Each row is a point. The points of each table are mixes of a few directions, plus a little noise. Count the directions of each table, and those that both share. Where both have some left over, give the other angles between the two spaces (their principal angles), to ten degrees, smallest first.

First, 5 rows:
[[ 23  17]
 [-44 -33]
 [ 10   7]
 [-29 -23]
 [ 42  33]]
Second:
[[  8 -18]
 [-33  60]
 [ 18 -34]
 [  5  -8]]
Directions: first 1, second 1, shared 0; angles 80

First (8 x 4):
[[  8  37  22  24]
 [ -1 -20  -1 -19]
 [ 37  19  35 -46]
 [-43 -17  -7  50]
 [ -7  10   2  23]
 [-14 -19 -31   8]
 [-19 -23 -12   7]
 [ 41  15  -7 -48]]
Second:
[[ -5  -7  -9  -1]
 [-26 -31 -40 -12]
 [ 18  -1   2  32]
 [  6 -10 -11  19]
 [  7  48  60 -39]]
Directions: first 3, second 2, shared 1; angles 50

First, 7 rows:
[[ 10   2  13   1   1  -5  -1  -3]
 [-47 -14 -60  -6  -5  19  12  14]
 [-35 -11 -46  -3  -1  14   9  10]
 [ 38  11  49   3   5 -15 -10 -11]
 [ 39  11  49   4   4 -16  -9 -12]
 [ -8  -4 -11  -1   0   3   3   3]
 [  4   1   5   1   0  -1  -1  -1]]
Second:
[[ 36  13  24 -16   0 -43   8  -8]
 [-29  -9 -17  14   1  36  -8   7]
 [-16  -8   5  19   3  38 -15   2]
 [ 36  13  25 -14   0 -43   8  -9]
 [-34 -11 -26  10  -1  33  -3   9]
 [-14  -6 -10   6   0  16  -3   4]
 [ 20   9   0 -19  -3 -38  13  -4]]
Directions: first 1, second 2, shared 1

First (8 x 11):
[[  7  34  -3 -26 -22   2  23 -36   0 -10  19]
 [-11 -19   8  12  15  -1 -10  22   0   5  -9]
 [-22 -10  18   0  12  -1   3  14   0   0  -1]
 [-35 -21  28   3  22  -2   1  27  -1   2  -4]
 [ 10 -18 -10  20   8  -1 -19  18   1   7 -14]
 [ 28  -5 -24  16  -4   1 -17   1   1   6 -10]
 [  6  43  -2 -35 -28   2  30 -46   0 -13  25]
 [ 18  -3 -15  10  -3   0 -11   1   1   4  -6]]
Second:
[[  1   1  -1   2  -3   3  -5  -5   2   1  -3]
 [-22 -12  19  23   0  32 -50 -14  16   8 -33]
 [ -1  -3   1  -7   8 -14  20  16  -7  -2  11]
 [ 16  13 -12  -3 -13   3   0 -17   1  -1   3]
 [  9   5  -7 -11   1 -16  24   9  -8  -4  16]
 [-35 -22  30  30   7  37 -60  -7  18  11 -42]
 [ 25  17 -20 -18  -8 -20  33  -2 -10  -6  25]
 [  9   5  -7  -9  -1 -13  19   4  -6  -3  13]
 [  3   5  -2   2  -6   8 -10 -12   4   1  -6]
 [ -4  -7   2 -10  13 -22  29  27 -10  -3  16]]
Directions: first 2, second 2, shared 1; angles 70

First:
[[  5 -54  29  41 -19 -10   3  22  18 -19  25  35 -18 -32]
 [ -4  45 -24 -35  16   8  -2 -18 -16  16 -22 -31  15  27]
 [  1  -7   4   7  -3  -2   0   3   3  -3   4   6  -2  -5]
 [  2 -24  14  19  -9  -5   1  11   8  -9  12  17  -8 -15]
 [ -5  60 -32 -47  22  11  -3 -25 -21  22 -27 -41  20  36]
 [ -2  22 -12 -16   8   5  -1  -9  -8   9 -11 -14   7  13]
 [ -4  35 -19 -27  13   7  -2 -15 -13  14 -16 -24  12  21]
 [  5 -44  24  34 -17  -9   3  18  15 -16  20  29 -16 -26]
 [  4 -40  22  32 -16  -8   3  17  15 -14  19  28 -15 -24]
 [ -1   9  -4  -6   3   2   0  -3  -3   3  -3  -6   3   5]]
Second:
[[ 21 -24 -47  14   6   7  15 -20   3  17  29 -10  29  20]
 [  3 -21 -26  -7  12  -3  20 -21 -13   1  30 -34  40  -3]
 [  3 -17   6   1 -10 -10  -1  -1 -22 -26   9  38 -47 -21]
 [ -2  13  20  27 -16  -6 -49  13   7  27 -59 -23  10  24]
 [ -4  29  36 -18  -5  14  12  19   2 -17   1  17  -9  26]
 [ -4  10  35   5 -10   5  -3  21  14  -6  -7  11  -4  12]
 [ -1  -1 -30  -7   5 -11 -14 -18 -21   3 -13  12 -34 -25]
 [-16   9   5 -14  17   5  18   2  28   3  11 -11  14 -31]]
Directions: first 1, second 6, shared 1
